Rows are points. The ring and each string are closed loops that go straight from each point to the next, and from the last back to the first. Before rounding, they use only three directions, however many columns there are. How many times does the string pass through the ring? Passing back the other way cancels.

Ring, 8 rows:
[[ 0.46 -0.16  0.18  0.03]
 [ 0.51  0.02  0.11 -0.23]
 [ 0.17  0.29  0.05 -0.43]
 [-0.10  0.34  0.02 -0.39]
 [-0.39  0.25 -0.06 -0.17]
 [-0.42  0.01 -0.12  0.13]
 [-0.16 -0.18 -0.01  0.28]
 [ 0.19 -0.24  0.14  0.23]]
String, 20 rows:
[[ 0.20  0.32 -0.26 -0.55]
 [ 0.24  0.21 -0.29 -0.43]
 [ 0.52  0.29 -0.06 -0.61]
 [ 0.54  0.23  0.33 -0.47]
 [ 0.34  0.12  0.32 -0.24]
 [ 0.12  0.05  0.10 -0.11]
 [ 0.20 -0.03 -0.18 -0.09]
 [ 0.27  0.05  0.32 -0.13]
 [ 0.54  0.03  0.52 -0.17]
 [ 0.88 -0.12  0.20 -0.20]
 [ 0.66 -0.09 -0.07 -0.20]
 [ 0.69 -0.06 -0.23 -0.28]
 [ 0.65  0.10  0.13 -0.39]
 [ 0.60  0.24  0.31 -0.51]
 [ 0.43  0.25 -0.05 -0.51]
 [ 0.18  0.13 -0.34 -0.33]
 [ 0.08  0.11 -0.11 -0.22]
 [ 0.09  0.22  0.36 -0.25]
 [ 0.13  0.39  0.39 -0.47]
 [ 0.16  0.45  0.13 -0.62]]
Times through: 1
String, 22 rows:
[[ 0.22  0.18  0.41 -0.25]
 [ 0.23  0.05 -0.13 -0.20]
 [ 0.47  0.04 -0.20 -0.30]
 [ 0.74  0.06 -0.08 -0.42]
 [ 0.60  0.15  0.40 -0.38]
 [ 0.44  0.16  0.42 -0.32]
 [ 0.15  0.08  0.12 -0.16]
 [ 0.23  0.07 -0.18 -0.23]
 [ 0.40  0.23 -0.24 -0.52]
 [ 0.28  0.33 -0.07 -0.55]
 [ 0.16  0.41  0.29 -0.54]
 [ 0.06  0.26  0.41 -0.28]
 [ 0.00  0.08 -0.12 -0.15]
 [-0.09  0.21 -0.24 -0.29]
 [-0.21  0.40 -0.20 -0.47]
 [-0.20  0.49  0.14 -0.51]
 [-0.05  0.32  0.27 -0.33]
 [ 0.01  0.16  0.10 -0.20]
 [ 0.01  0.18 -0.24 -0.29]
 [ 0.14  0.35 -0.30 -0.57]
 [ 0.30  0.36  0.07 -0.58]
 [ 0.43  0.36  0.41 -0.56]]
Times through: 4
